Each row is a point. Each copy is the shape, with its points in the same order, stretched, turned, moved and blurred by noise. Say if it was mirrored as well.

Shape, 6 rows:
[[-42 -52]
 [ 26 -31]
 [ -1  57]
 [-58  38]
 [-49 -56]
 [ 17 -28]]
Copy 1:
[[ 18 -33]
 [  0   4]
 [ 54  43]
 [ 66   1]
 [ 29 -36]
 [  4   1]]
Copy 1 is: mirrored
Copy 2, 6 rows:
[[ 26 -70]
 [ 53 -20]
 [-42   2]
 [-64 -43]
 [ 24 -78]
 [ 47 -23]]
Copy 2 is: only turned
Copy 3 (6 x 2):
[[-79  -9]
 [-11 -34]
 [ 29  59]
 [-33  80]
 [-87  -5]
 [-16 -26]]
Copy 3 is: only turned

Shape (9 x 3):
[[ 41 -10 -55]
 [ 40 -10 -39]
 [-24  -3  13]
 [-29  39 -52]
 [ 41  65  -3]
 [-35  -8 -55]
 [ 53   7 -21]
 [-10  67 -41]
 [ 18 -10   2]]
Copy 1:
[[ -3 -20 -65]
 [  3 -20 -49]
 [-13  26  26]
 [-73  21 -32]
 [-47 -74  -1]
 [-39  56 -41]
 [  1 -52 -31]
 [-85 -16 -24]
 [  8  -9  -1]]
Copy 1 is: mirrored
Copy 2, 9 rows:
[[-17 -39 -36]
 [-11 -22 -35]
 [  6 -15  18]
 [-44 -95   8]
 [-62 -18  -4]
 [ -5 -86   2]
 [-23  -8 -32]
 [-64 -84   8]
 [  3   4  -5]]
Copy 2 is: only turned

Shape:
[[  1  19  16  28  33  -1]
 [ 20  10 -28  -3 -14 -26]
 [  3   7  12  -4  57  -8]
 [ 26 -23  -9  18 -17 -35]
 [ 11  12  -1  -6  24  21]
 [ 36  67  25 -47  38 -25]
 [-42   5  19  28  -7 -17]
 [ 33  -5   8   3  -2  -8]
 [ 17  17  41 -36 -10 -25]
 [ 30  14  30  -7 -33  -8]
 [ 35 -51  -8  16  33   9]
 [ 16 -24  -4  66 -25   7]]
Copy 1:
[[ 47  46  -7   2  14   5]
 [ 37 -25 -38  19   8   4]
 [ 63  55 -15 -11 -12 -20]
 [ 42 -24  -3  36  17 -18]
 [ 26  21 -12 -31  -5  22]
 [ 77  25 -74 -48  42 -14]
 [ -7  30  -7  25  19 -24]
 [ 39  -9  -5  -2  17   2]
 [ 16  -7 -33 -29  41 -47]
 [  2 -26  -9 -15  52   1]
 [ 58   3  39   5 -31  -8]
 [ 10 -11  39  44  23  35]]
Copy 1 is: mirrored
Copy 2:
[[ 13 -27  -5  28  14  -4]
 [  3   1  -2 -34 -28 -18]
 [  5 -46  41  26  14  21]
 [-34  15   9 -20 -31 -59]
 [ 27 -19  15  17   7  20]
 [-19 -64 -15  46 -43  95]
 [-27   5 -18  -4  54 -28]
 [-11  14  -5  16 -21 -13]
 [-67   9 -20  38 -13  35]
 [-46  32 -39  25 -24  10]
 [ 25   9  73  16 -16 -49]
 [ 17  41 -18  -6  -5 -89]]
Copy 2 is: mirrored
Copy 3 (12 x 6):
[[-33  22   9  -9  -1   3]
 [ 18  -3 -48 -19  30 -29]
 [-42  14  35 -16  13  17]
 [  7 -14 -34  25  30 -41]
 [ -9  13  27 -24  -2  -4]
 [-54  -7  -8 -74  14  40]
 [ -2  26 -11  -4 -12  36]
 [ -9 -16  -7   9  12 -24]
 [-23 -28  -9 -27   5  23]
 [  1 -24 -29  -6 -15 -16]
 [ -9  -7  43  46  21 -54]
 [ 23   4 -26  49  -5 -65]]
Copy 3 is: only turned
Copy 4 (12 x 6):
[[ 10  -4  12 -22  24  21]
 [ 20  12 -12  41   7   4]
 [ 16 -43  -2 -14   7  36]
 [ 24  12  19  29  -7 -15]
 [ -6  -8  -8  -2  11  41]
 [ 72  -4 -33  15  11  91]
 [ 13  21  -9 -18   4 -22]
 [ 22  17  11  15  -2  23]
 [ 59  27 -23  12 -26  43]
 [ 39  56  -2  12 -10  30]
 [-14 -40  41   5 -13   7]
 [-16  40  47  -2  20 -30]]
Copy 4 is: only turned

Shape (11 x 8):
[[ -5  27  -2  26  31   7  14  73]
 [-22  -4 -54 -21 -50 -18 -25  34]
 [-10  22 -37 -13 -58 -35 -48  30]
 [-23 -17   3  -7 -25 -11  16  -8]
 [-46  15  -7  38 -41 -32 -85 -22]
 [ 22  10 -15  42   1  20  27  10]
 [  4  31   6   9 -19 -31  23  13]
 [ 13 -95  13  15  42 -34 -49 -19]
 [-78 -50   2  -8  16 -26 -42  -5]
 [ -9  -9  12 -77 -21  29  27  32]
 [ -7  30 -27  18  33  -4   0  -4]]
Copy 1:
[[ -7  21  29  36  14 -69  -9 -22]
 [ 41 -43  28  -2 -44   2 -56  26]
 [ 47 -56  13 -11 -46 -33 -29  35]
 [ 11   1 -16  11 -40  33 -21   5]
 [ 43 -84 -31 -19 -43 -21  39 -42]
 [ 35  28  15  57  17  15   3   8]
 [ 17  20 -10  29 -32 -32  -2  17]
 [-35 -57  90 -15 -37  45  47 -33]
 [-19 -56  16 -43 -56  15  -6 -71]
 [-16  21   5 -25  -9  31 -82  64]
 [ 34  23  32   3  -1 -18  20 -24]]
Copy 1 is: mirrored
Copy 2:
[[ 27  34 -48  26 -49  -6 -55 -11]
 [-25  62  -8 -24   5 -71  13   2]
 [-22  60  -6 -33 -16 -66  24  32]
 [ -3  -9 -19  -5   6 -34  12  -9]
 [-39  14   0  20 -14 -22  79  72]
 [ 35  17 -31 -26 -19  20   6 -32]
 [ 35   9 -29 -31 -37 -30  -2  -8]
 [-95 -58   5  13  -8  46  21  39]
 [-67 -22  -5  69 -18 -31  11  30]
 [  8   6 -16 -12  32 -63 -70  -8]
 [ 37   5  16  15 -48  10 -14 -17]]
Copy 2 is: only turned

Shape, 13 rows:
[[-13  11  19  41 -40  10  23   0  12]
 [ 46 -49 -14 -46  49  10 -12  -2  22]
 [-23  18   4   5 -20  14  66  24  14]
 [  4  23  31  33  19 -18  22 -11  18]
 [ -4  25  20  -4 -32  -2   8 -45   9]
 [  5  29   1 -24  22 -37 -16  62 -17]
 [-12  13  25  -4  28  18 -44   7 -20]
 [-20  -2   8  40  10  -2  33 -35  -2]
 [  3 -39  26  45 -25 -21 -15 -31 -14]
 [-32   0  -6  46 -39  -6  24 -15   6]
 [ 49 -21  -7 -56  27  23   9 -44 -49]
 [ 44 -71  59 -74 -21  23  -4   0 -57]
 [ 40  30  14   7   2  15 -21  24 -28]]
Copy 1:
[[  1  -5  40 -26   9   6 -21  44  87]
 [-35 -56   0  30  29  16  41 -20 -72]
 [ 12 -35  -5 -48  -3  36 -20   2  81]
 [-61 -10  -6 -13  27  34 -28  11  61]
 [-12 -12  10 -47  41 -13   5  69  47]
 [ 24  52 -49  36  25  50 -23 -34  -9]
 [ 21   4 -18  25  35 -45  -2  -2  14]
 [-40 -35  16 -25 -24  -2 -30  27  49]
 [-17   0  56  17   4 -18 -37  68   6]
 [ -2   3  52 -35 -22  -7 -30  45  64]
 [ 16 -64 -48  22  -1  -4  39  69 -58]
 [ 73 -82 -24  36  66 -12  -5  77 -95]
 [ 28  25 -29  45  22  30   8  42  40]]
Copy 1 is: mirrored
Copy 2 (13 x 9):
[[ 46 -25  15  14  19 -14 -15  31 -20]
 [-22  55 -11  -5 -19  18  58 -47  25]
 [ 38 -16  -1  -3  57   4 -29  43  12]
 [ -7   5  65  21  56  14  13   2  14]
 [ 33 -40  55 -11  -7  17  -3 -15 -48]
 [-71   2  -1   2  58 -37 -53 -54  29]
 [-18 -32  40 -26   2 -46  13 -47  16]
 [ 14 -13  44  11  11  11  35  34   6]
 [ 11 -22  21  43 -37   0  51  -9  -4]
 [ 39 -15  12  24 -19  -3  -6  40 -13]
 [-36 -27 -12 -51 -32  17  76 -39 -33]
 [ -5 -85 -65 -26 -15  -3  72 -80  25]
 [-29 -18   9 -20  38 -47  11 -25 -30]]
Copy 2 is: mirrored

Shape:
[[ 31  34  36   3  40  48  28  22  13 -12  38]
 [ -7  21 -28 -48  -7  27  39 -57  14  44  28]
 [ 11  10 -46  11 -43  69  51  16  17  28 -16]
 [-29  13  33  15 -15  37  -5  25 -31  25 -33]
 [ 43  31  10 -17 -36  -8 -32   9 -49 -55  33]
 [ -5   3 -24  -2  14   2 -19 -24  -2 -28  28]
 [ 24 -28 -12 -32  -4  14  -3  19 -51 -14  37]
 [-34  29  23 -22  44  25 -22 -31 -32 -26   0]
 [-45 -11   7 -31 -29  57  20 -54  30 -25 -28]
 [ 16  -3   2  36 -27 -12  -2  34  31 -39 -32]
 [-43   9 -44  21  21  -1  -4 -50  23 -29 -40]
 [ 35 -37 -20  11   7  28 -18 -37  26 -11 -22]
 [-31  25 -37 -21 -18  17  20 -17  11  12 -36]
 [ 10  41  11 -49  36  20  20  -2 -15  -6  11]
 [ -7 -17 -41 -18 -21 -18 -35  -1  33 -39  46]
 [-31 -29  28  32  48  -9  17 -16 -64   9  -2]]
Copy 1 (16 x 11):
[[-25  -8   5  -1  36  67  36 -46   6  28  -8]
 [ 16 -14  -3  32  17   8  15 -43 -18 -36  81]
 [ 64 -23 -43  -9  17  21 -19  -5   2  51  68]
 [ 12 -14   7  52  32  10 -45  25  18  35  25]
 [  8  11  36  24 -42  62  51  18  48  71  30]
 [ 12  13  32  22   3  19  74   8  17   2   4]
 [-23  59  11  44 -28  -1  49 -30  23  38  45]
 [-14  40  48  73  59  51  36   3  25 -13  15]
 [ 33  42 -14  34  37  53   0  48 -30 -19  34]
 [ 40 -41  -7 -29 -38  25   4  54  29  22 -40]
 [ 62 -14  14  25  38  21  51  44  24 -44  -6]
 [ -2   3 -29 -31   3 -25  68  36  16 -13  20]
 [ 62 -14   8  34  26  23 -21  14  16 -19  43]
 [-14  18  31  48  34  62  12 -50  27 -16  29]
 [ 22  25  42 -15 -47  -2  62  24 -14  16  -9]
 [-20   0  -3  95  27 -31  45 -19  23 -28  -9]]
Copy 1 is: mirrored
Copy 2, 16 rows:
[[-18 -50  27 -11 -23  12  19 -80  12 -56 -15]
 [ 17 -30 -18 -36 -66 -83  40 -25  -7  61 -57]
 [ 32 -57  19 -10 -38 -44 -30  22   5 -19 -59]
 [-21 -50 -27 -12 -18  -1 -11  57 -12 -19  16]
 [ 59 -56  20  47  21  21  27 -40 -21 -22 -51]
 [ 23 -34  -6 -19  -5 -10  -3 -40 -12  31  -3]
 [ 62 -47  44 -10 -36 -16  38  -4 -50 -12 -14]
 [-33 -61 -33 -37  -2 -23  28 -36 -19  44   7]
 [-38 -19 -60 -31 -17 -80 -35 -23 -67  36 -70]
 [  3   7  23  15  46  29 -59  -7   9 -68 -13]
 [-25 -17 -19 -44  27 -28 -47 -15  10  63   4]
 [ 18 -16  10  30  -6 -35 -49 -11 -30   2  -4]
 [ -4 -32 -15 -44  -2 -57  -6  11   7  31 -37]
 [-11 -54  21 -39 -13 -35  62 -61   1  -3 -28]
 [ 56   6 -21 -19  12 -11 -21 -54 -30   7 -21]
 [-31 -25  26 -43 -53  22  19  52 -20  30  69]]
Copy 2 is: mirrored
Copy 3 (16 x 11):
[[  2  20 -39 -54   6  48 -26  46 -18   0   4]
 [ -4   3 -27 -24 -37 -18  24  24   0  76 -60]
 [ 23   6 -45  76   3   1 -30  36   2  12 -75]
 [ 24 -38  18  25  -1  27  -5  -8  37 -28 -46]
 [-52  -5 -12 -17   8  25 -17 -30  20  12  41]
 [ -9   1 -11 -30  10  11  33  -1 -21   9   6]
 [  8 -29 -33  -9 -16  -3  17  -6  22  35  30]
 [ -4   0  23 -51  -7  43  50  17   5  11   0]
 [  4  40  -8  54 -64  40  39   9  -5   3 -53]
 [-19  15   2  64  14  15 -38   4 -18 -76  -9]
 [ -5  20  41  29  13  15  40  32 -49 -28 -35]
 [ 34  34  -8  28   5   2   6 -11 -15  -6   4]
 [-10   3  17  50 -17 -14  16  34   7  -4 -69]
 [-17  18   2 -33 -17  13  10  55  18  21   2]
 [-35  10 -41  -9  -2 -12  36 -23  -8 -15   1]
 [ 41 -63  43 -29 -11  29  15  10 -27  15   7]]
Copy 3 is: mirrored

Shape (16 x 12):
[[ 15  -7  -7 -43  24 -30  37 -38 -22  -2  23  19]
 [ 28  30  -3   2 -41 -48   2  24   8  35  -3  28]
 [-22 -27 -19  11 -21 -36  40  18 -13 -24   9  16]
 [-19  42  -6   3 -39 -32   8 -40  30  41  31  28]
 [ 33 -27 -34   6  37 -30  13  23  33  33 -33   2]
 [ 35  -6 -41   3  14 -10   6   7   3   0 -15 -20]
 [-27   4  41 -12 -35 -33 -28  34 -20 -10  -7  16]
 [ 42  22  -3 -57  22  -4 -39  30 -14  24 -34 -37]
 [-22 -39  30  20 -26  30  21  38  13  20  29 -43]
 [ 47  40  13  13  -3  33  30  37  42 -21  28 -15]
 [  6   3  27 -40 -39  22 -36  32 -33  21  21   9]
 [-13  41 -22  13   1  27  43  21 -19  43 -17  12]
 [ 30  23  -9 -10  -2  10  38   5  12  -8 -10 -12]
 [ 23 -34  43 -44 -34  25  13 -13  48  25 -37 -27]
 [  7  -5 -38 -35  34  22  -4   0 -15  -5  -9   9]
 [ 38 -28  -3   5  16 -16  20 -32 -10  19 -47  15]]
Copy 1, 16 rows:
[[-31 -24 -60  -6  -1 -36 -25 -22  -5  -2  -2  22]
 [  1  24   0 -13 -10  -9  17  -7 -33   3  43 -36]
 [-58 -10  -7  23 -27 -37 -23   7   5  24 -17 -14]
 [ 16  -9 -31 -37   6 -43  -2   1 -41  45   9 -40]
 [-23 -11  20 -21   8  -2  -5  22  27 -48  25 -13]
 [ -3  -8  12  -8   8   0 -23   4  21  -5   4   6]
 [ -2  22 -10  34   9 -40  37 -10 -44  -7   0   2]
 [ 46  38  29  -6  42 -20  14 -15   3 -61  39  51]
 [-28  -9  23 -27  13 -18  44   0  -6  19 -42  11]
 [-32  17  19 -11  16  25 -14  -8 -42  38  10  17]
 [  2  24   3   0  29 -32  48 -40 -17   9   7  29]
 [-29 -26  16 -11 -27 -42  20  27 -16  21  59  16]
 [-14  18  -6 -10  -4  -8 -14   9 -13  17  25  28]
 [ 17  61  -4 -63  17 -13  48  29   7 -26  -2  36]
 [-20 -16  -6  15  36 -27 -21  -2  35 -12  18  30]
 [ -8 -11 -27  -8 -21 -14  20  30  31 -34  34  11]]
Copy 1 is: only turned
Copy 2:
[[-15 -17  32  22  66 -66 -21 -11  -8 -58 -32  17]
 [ 22   6  15 -29   9 -72 -37 -33  19   8  32  36]
 [-27  -5   1 -45  55 -19 -36  10  24  13  18 -48]
 [ 25 -13  44 -25  42  -4 -37 -31  33 -30  27  80]
 [ 10  12 -24 -49  27 -72  24 -34  -5 -11 -15 -48]
 [-16 -17  17 -13   1 -47  18 -18 -11   2 -18 -43]
 [-21  23 -14 -23 -10  -4 -38  17  18  44  -2  16]
 [-33  11  -3  59 -49 -66  64 -26 -25   7 -51  19]
 [-26  29 -15 -16   2  72  -4  -1 -59  14  72 -34]
 [ 37  22  75  21 -12  12 -15   5 -48  40  65  -6]
 [-16  18  -7  46 -36   2 -22 -10 -13  -8  27  32]
 [ 18 -62   2  26  35  -8  18 -33  35  15  23  29]
 [  4 -17  54  21  16 -24   4 -19 -15  24   1  -3]
 [-13  37  22  21 -15  23   4 -62 -60  16 -11  -1]
 [-10 -20   4  35  10 -29  34  -7  23 -29 -36 -27]
 [  6 -36   8 -26  23 -74 -23 -41 -14  -3 -49 -32]]
Copy 2 is: mirrored
Copy 3, 16 rows:
[[  3  21  -7  40 -45 -30 -14   1 -40 -28 -16  27]
 [ -6  42  -6  17 -10 -34 -18  10  58 -13  -5   3]
 [-37  -9  -7  10 -16  40   0  -6   5 -35   1 -10]
 [ -6  49  51  17  -5 -52   6 -32  39 -37   0  56]
 [ 18 -32 -24  62   0 -13 -40  37  42   2   8 -12]
 [ 12   3 -17   8 -22   3 -21  15   8  13  25 -15]
 [-36  15  -2 -25  -1 -15 -21  -3  13 -24 -49 -50]
 [ 25  39  -4  10 -18 -41 -50  38  -6  31  -8 -67]
 [-14  40  30 -19  72  43  -1  45 -33 -23 -33 -26]
 [-21  68 -37  -4  33 -30  45  43 -31 -10  61  -6]
 [-18  83   0 -31  30  -4 -41  12 -30  30 -56 -31]
 [-42  34  43  40 -27   7  42  32  27  43   4   3]
 [-21  29  -2   8 -21 -16  11  45 -10  -3  43   2]
 [-14  25  30 -25  28 -33 -75  95 -14 -23  -3   4]
 [-17   8  -6  24 -22   2 -22  -1 -22  40   6 -14]
 [  3 -39  -4   7 -46 -25 -48  41  25  11 -23  28]]
Copy 3 is: only turned
